Every row gives one point. The points of each table are mixes of a few directions, plus a little noise. How many directions does each table use, and how many do they share? Where both have some left over, give the other angles between the two spaces (their principal angles), to ten degrees, smallest first.

First (5 x 3)
-41 -57 14

26 33 -6

-36 -48 12

54 68 -16

-1 1 -1
Second (5 x 3)
-24 27 -57

9 56 -2

-24 -42 -41

21 -37 54

19 0 42
Directions: first 1, second 2, shared 0; angles 30

First (8 x 4)
18 -47 -12 21

28 -74 -19 33

-4 9 2 -3

-11 34 9 -15

2 -6 -1 3

-14 38 10 -16

-16 42 11 -18

-2 5 2 -3
Second (8 x 4)
-8 22 6 -10

0 1 0 -1

-7 19 5 -8

36 -95 -25 42

-10 26 7 -12

-10 26 7 -12

-8 22 6 -10

8 -20 -5 9
Directions: first 1, second 1, shared 1

First (8 x 8)
-5 23 72 43 -7 7 36 14

-1 4 13 8 -1 1 6 2

0 -2 -6 -3 1 -1 -3 -1

4 -19 -59 -35 6 -6 -29 -12

-3 16 51 31 -5 5 25 10

1 -3 -10 -6 1 -1 -5 -2

3 -15 -47 -28 4 -4 -23 -9

1 -4 -14 -8 1 -1 -7 -3
Second (7 x 8)
2 -9 -28 -18 2 -2 -14 -6

-7 30 95 57 -10 9 47 19

1 -7 -21 -13 2 -2 -11 -4

1 -6 -22 -13 2 -2 -11 -4

2 -7 -22 -13 2 -2 -10 -4

1 -8 -23 -14 2 -2 -12 -5

-2 7 22 13 -2 2 11 4
Directions: first 1, second 1, shared 1

First (10 x 11)
17 20 32 71 -48 47 40 -16 71 26 -20

-48 -46 -22 -88 19 -23 -35 27 -38 -21 -12

27 26 14 51 -13 15 21 -15 24 13 6

40 34 -6 31 26 -21 1 -15 -27 -2 35

-34 -35 -35 -95 47 -47 -47 24 -74 -30 10

-37 -35 -13 -61 7 -10 -22 19 -20 -13 -14

12 15 31 65 -49 48 39 -14 72 26 -23

-5 -4 3 0 -7 6 2 1 9 2 -7

38 36 18 70 -16 19 28 -21 32 17 9

-8 -10 -22 -45 34 -33 -26 10 -49 -18 16
Second (11 x 11)
-21 2 -11 49 -73 27 5 6 50 33 -38

-30 12 -58 33 -13 -79 -55 25 -58 4 24

-53 -18 3 9 -3 -23 9 10 11 4 -3

55 20 -32 -29 15 -2 -21 -8 -45 -3 9

17 -13 93 -10 46 42 41 -12 47 -32 16

36 25 -10 34 -19 1 -28 2 -9 5 8

48 23 -17 4 -15 19 -16 -6 -12 6 -4

31 31 -49 23 -13 -33 -52 7 -51 5 17

-4 -25 74 -52 90 4 38 -11 2 -47 32

-25 -38 10 -55 -24 69 75 -25 66 24 -62

-52 -22 -10 -7 9 -32 5 9 -4 -1 2
Directions: first 2, second 4, shared 1; angles 40

First (10 x 12)
0 -3 19 0 3 5 4 -8 -8 -10 -2 -17

21 -15 24 25 -33 -3 7 -16 -45 -24 0 23

-6 9 -43 -8 2 -9 -9 19 28 26 3 30

30 -17 7 33 -50 -10 4 -10 -52 -20 0 55

-31 15 7 -36 56 15 0 4 49 15 -3 -73

-28 18 -23 -33 43 5 -7 15 54 27 0 -35

-23 9 26 -24 45 17 4 -7 26 -1 -3 -74

43 -24 -3 49 -78 -19 2 -8 -70 -23 1 95

-25 15 -5 -29 44 9 -2 8 43 17 -1 -47

17 -8 -7 20 -33 -9 0 -1 -25 -6 1 45
Second (10 x 12)
-4 -2 13 -37 -18 -31 15 -61 -24 77 28 18

6 -25 -10 -6 4 -22 20 -32 13 57 29 31

-72 -32 -22 -15 1 -22 -2 -30 40 -10 -7 -18

36 29 14 11 11 19 -10 15 -27 -50 -6 -31

32 1 6 21 -17 16 -4 59 -6 21 -6 33

-35 2 8 14 11 10 -34 1 -9 -30 20 -18

-49 -24 9 -38 -66 -36 -15 10 -3 5 -32 -46

20 -9 -6 23 36 -2 -6 -18 6 -47 28 -35

29 39 -3 10 35 33 11 2 -2 -56 -24 -9

38 21 -8 16 2 37 25 54 13 33 -31 74
Directions: first 2, second 6, shared 0; angles 40, 60

First (11 x 18)
-11 -27 1 3 -21 -1 -16 12 13 29 -18 29 4 0 7 13 20 -34

-3 -4 -4 -2 -12 4 -8 7 2 13 -5 11 -2 2 6 -6 7 -15

-13 -10 10 2 -12 -4 2 10 -5 14 0 17 -1 -3 4 7 5 -18

5 34 -27 -22 -29 28 -14 20 -8 22 8 6 -20 15 22 -64 7 -20

-3 8 30 13 38 -21 39 -20 -21 -40 22 -31 6 -14 -21 30 -31 45

-13 -16 -4 -4 -30 5 -15 20 6 34 -11 31 -3 4 14 -6 20 -39

-29 1 20 -2 -28 -3 18 28 -28 28 18 27 -11 -6 11 -5 1 -32

-1 -17 -6 1 -7 -1 -16 2 15 12 -16 14 5 3 3 10 12 -15

1 31 49 19 75 -34 76 -38 -43 -82 48 -66 8 -25 -42 41 -62 95

36 -42 -27 14 35 -7 -46 -41 64 -23 -52 -15 32 4 -16 45 20 24

27 43 -40 -22 -6 32 -20 0 4 -4 4 -21 -14 19 14 -66 -1 10
Second (11 x 18)
4 -4 -14 -4 -12 8 -16 5 11 13 -10 11 -2 5 8 -11 12 -15

10 -15 -48 -16 -46 30 -61 20 39 49 -38 36 -5 21 27 -37 43 -56

-17 20 68 22 65 -42 88 -27 -56 -72 55 -51 4 -32 -40 56 -63 81

0 0 0 0 0 -1 1 1 0 0 0 1 1 0 -2 0 0 0

8 -13 -38 -13 -37 24 -49 15 30 40 -32 28 -2 17 22 -31 36 -45

3 -5 -16 -4 -15 9 -22 6 14 18 -13 12 -1 9 9 -13 14 -19

-14 17 55 19 52 -34 71 -23 -44 -59 45 -42 5 -26 -34 44 -51 65

-1 2 1 2 2 -2 1 -1 -1 -3 2 -1 1 -1 -2 2 -2 1

-1 0 5 2 5 -3 7 -3 -4 -6 4 -5 -1 -2 -3 5 -4 8

0 -1 -6 -1 -4 4 -7 0 3 4 -3 3 0 2 3 -5 3 -5

4 -3 -12 -4 -11 8 -16 5 10 14 -10 8 0 6 7 -10 11 -15
Directions: first 3, second 1, shared 1

First (8 x 24)
24 -35 -50 0 7 19 10 -23 -35 -22 13 -64 -10 17 -7 21 5 -6 -15 -32 10 42
 -10 46

18 -44 -62 15 -4 33 22 -19 -51 -15 8 -58 7 42 -20 30 -14 -4 -45 -62 33
 42 10 50

-1 2 -30 19 -3 -6 -20 9 -24 -1 7 12 23 5 2 6 -2 8 -20 -11 2 -14 -6 -3

-13 -6 40 -5 4 -4 6 20 45 3 -13 42 -17 -18 9 -6 -11 6 3 23 -2 -11 25 -19

-2 -21 17 8 -21 -39 -11 30 35 15 16 10 21 10 35 -18 6 25 28 50 -19 -23
 -6 -30

-30 38 44 -2 18 5 -12 20 30 3 -30 94 -14 -44 -9 -5 -17 -3 -20 7 3 -36 30
 -31

18 33 -6 -31 22 5 -9 -39 -21 -16 4 -47 -31 -27 -10 -3 33 -26 35 5 -22 25
 -41 22

-12 33 47 -5 -24 -15 14 3 21 34 -5 9 20 14 0 -25 -1 2 32 22 -4 -24 -1
 -35
Second (9 x 24)
-30 -43 -11 25 -62 4 16 -45 -3 -30 -9 -49 20 30 33 14 -47 -25 19 -25 -14
 -27 3 -3

5 58 24 -8 24 11 -9 -19 17 0 -9 0 -11 -22 -35 9 20 -24 28 11 8 19 -23 -9

11 -27 -27 -31 66 1 30 19 21 -30 -30 38 -95 -43 39 -33 5 -8 -34 70 24 34
 35 48

28 32 14 -23 14 -12 -13 10 30 11 38 29 1 9 -28 -9 51 37 8 38 11 25 -19
 -6

6 50 21 -25 17 13 -10 18 -4 5 14 41 -1 -21 -42 8 31 1 -5 -28 9 -8 0 3

-3 -8 12 36 -19 -16 -22 -3 -10 45 -3 -13 52 27 -3 -6 -22 30 -3 0 -21 -2
 -13 -48

-21 -40 -11 3 -23 2 13 3 -14 -12 -9 17 -3 6 28 -7 -32 6 -30 -21 -7 -30
 32 8

20 31 4 -1 13 -1 -14 8 0 12 17 -27 14 -1 -27 15 32 -7 30 -2 4 18 -30 0

-16 -55 -27 24 -29 -1 8 10 -37 -1 -8 -36 21 14 34 9 -37 -9 -12 -42 -14
 -28 15 8
Directions: first 5, second 6, shared 1; angles 30, 40, 50, 70

First (8 x 32)
-3 -36 -35 -30 -37 33 21 24 -21 -30 27 16 18 -11 -9 -51 28 -9 7 -34 -3 1
 -6 44 44 20 22 -12 -1 -5 -11 -23

66 -6 -1 50 -20 -18 -37 -7 3 50 -18 47 -59 21 4 -10 -13 10 -63 49 4 -58
 26 -1 -26 2 -39 11 41 18 5 16

-36 4 0 -33 6 14 21 16 -20 -37 13 10 30 5 -3 -9 29 7 41 -33 2 37 -7 3 30
 1 -2 -4 -16 -20 14 -22

-62 0 -43 -2 -15 6 7 -29 -29 9 -10 -6 38 -4 3 60 -27 -2 29 -49 -29 27 31
 -39 -24 -10 37 -33 1 9 19 39

-45 34 38 -27 54 2 41 11 5 -51 16 -42 38 -31 -6 40 2 -16 47 -24 9 69 -40
 -4 6 -11 4 -21 -35 -32 0 -4

11 36 21 39 17 -29 -27 -9 -20 33 -27 61 -32 41 8 38 -2 32 -13 26 4 -4 35
 -48 -29 -18 -65 7 28 -4 43 17

30 -7 20 1 2 -13 -28 -5 36 20 -13 -22 -19 21 8 -36 6 11 -12 38 9 -37 -3
 1 3 4 0 46 -9 16 -16 -22

39 -28 1 1 -7 6 2 -3 46 4 11 -65 -13 -40 -4 -28 -24 -36 -36 26 5 -34 -33
 44 -4 14 44 4 -9 17 -53 -1
Second (11 x 32)
28 18 39 -2 32 20 -7 -54 19 -38 29 38 -3 26 18 38 -35 24 -27 -11 -23 -26
 -39 40 4 40 39 20 13 -17 -7 26

-23 14 -13 -1 -3 -2 9 1 -7 -7 -33 -6 15 9 2 -5 6 -25 37 -15 -11 23 24
 -22 -11 -2 14 13 -3 12 17 -17

-46 21 23 -48 23 16 -6 -34 -7 -19 34 13 43 41 9 52 4 49 26 -47 -21 5 -18
 -29 11 4 17 14 -18 -21 15 25

63 -37 -2 13 -21 3 2 27 23 21 29 -24 -39 -48 -14 -40 -5 -23 -68 42 25
 -42 -28 48 6 3 -10 -24 9 3 -47 3

-5 -9 13 -22 4 6 -10 -5 1 8 42 -2 9 2 -4 17 7 36 -17 -5 4 -18 -22 0 16
 -5 -15 -9 -8 -17 -13 20

14 -26 20 -23 -1 11 -12 3 8 17 65 -7 -6 -12 -9 10 3 47 -48 9 11 -38 -42
 18 22 -5 -20 -23 -7 -25 -32 28

26 -3 -24 28 -19 -4 16 23 6 0 -50 -21 -15 -26 -6 -49 -5 -73 7 16 0 11 25
 14 -19 5 16 7 9 29 -4 -29

16 1 -20 22 -15 -5 13 17 7 -5 -39 -17 -10 -17 -5 -35 -2 -59 9 8 -1 9 20
 10 -15 6 17 8 6 23 0 -24

-85 12 -11 -19 2 -21 -8 10 -41 25 -10 10 35 30 3 32 39 58 62 -25 10 45
 41 -78 8 -44 -50 -10 -23 -15 46 -2

-49 39 9 23 34 -20 -15 -36 -32 -16 -33 65 11 51 26 52 -5 56 48 -11 -6 41
 38 -42 -1 -12 -20 13 7 -12 59 6

60 -25 -32 32 -37 -5 19 42 24 14 -35 -46 -35 -57 -18 -78 -3 -95 -31 38
 14 -14 8 44 -17 6 12 -7 12 34 -36 -33
Directions: first 5, second 4, shared 1; angles 30, 80, 80

First (10 x 32)
95 17 -93 -7 -37 -51 67 -37 33 20 -38 -29 16 6 31 23 20 22 24 2 -5 -6 7
 14 63 39 -13 38 2 -3 11 2

-31 -14 37 6 17 20 -26 13 -21 -2 14 12 -8 0 -22 -12 -6 -15 -11 -2 -3 -3
 -8 -4 -20 -15 8 -18 12 11 3 -2

-11 -12 21 6 12 10 -13 5 -18 3 8 7 -6 1 -19 -8 -2 -13 -7 -1 -6 -6 -9 -1
 -6 -8 6 -13 16 13 8 -3

28 1 -23 0 -7 -13 18 -11 3 9 -11 -7 3 3 1 4 6 2 5 0 -5 -5 -1 4 19 10 -2
 7 8 5 7 0

-61 20 26 -12 -1 16 -25 22 24 -30 16 5 3 -11 30 2 -12 19 -1 3 22 25 22
 -11 -42 -12 -5 4 -55 -39 -34 6

11 -8 0 4 4 -1 2 -4 -10 7 -2 1 -2 3 -12 -3 3 -8 -2 -1 -7 -7 -7 2 8 0 3
 -5 16 12 10 -3

-13 13 -4 -7 -7 -1 0 4 18 -11 1 -3 5 -4 21 5 -2 13 4 2 10 10 11 -3 -9 1
 -5 9 -26 -20 -15 3

-18 -14 28 6 15 15 -18 8 -20 1 10 9 -8 1 -21 -9 -4 -14 -9 -2 -5 -5 -9 -3
 -12 -12 7 -16 16 14 6 -3

-2 -10 13 5 9 6 -7 1 -15 5 4 5 -5 2 -17 -6 0 -11 -5 -1 -6 -6 -8 0 -1 -5
 4 -10 17 14 8 -2

1 4 -5 -2 -3 -2 2 0 6 -2 -1 -2 2 -1 7 2 0 5 1 1 3 2 3 0 0 2 -1 4 -7 -6
 -3 1
Second (8 x 32)
17 12 -23 -10 -19 -12 23 2 44 -9 -14 -10 -4 4 7 5 -6 5 4 6 5 5 -1 -9 6
 -3 -9 12 -14 -3 -16 12

-7 17 15 18 12 0 -19 -14 -35 46 21 1 11 21 28 -13 10 9 5 0 26 7 16 -1 33
 18 -2 30 -19 -30 9 -22

-15 26 9 -4 -3 -13 12 11 26 21 0 -8 1 19 10 -12 -17 14 -1 3 17 21 -2 -16
 4 -1 -15 18 -36 -31 -25 -2

-11 12 10 -11 25 -6 9 10 -45 1 -11 4 26 -7 -2 4 -13 38 10 -18 -4 23 -5 1
 -27 7 9 -24 -31 -34 -7 -13

2 -8 -20 3 -19 9 -14 -15 18 -19 10 0 -8 -14 24 12 20 -15 -1 10 3 -15 22
 12 6 5 -1 15 13 12 8 8

-28 -12 2 -3 -2 0 1 5 -2 -26 -2 0 -4 -26 -7 5 1 -5 -9 -3 -15 -2 2 16 -32
 -1 2 -24 11 7 -8 -1

29 -24 19 9 15 34 -34 -3 -18 2 14 18 -12 18 -24 -6 7 -28 0 4 -3 -24 -11
 -12 19 -20 17 -2 35 39 33 12

15 -21 -14 -2 -7 -11 24 1 10 -15 -18 -5 -13 -14 -35 3 -3 -18 -9 -1 -28
 -14 -19 10 -9 -6 0 -25 40 36 4 7
Directions: first 2, second 6, shared 2
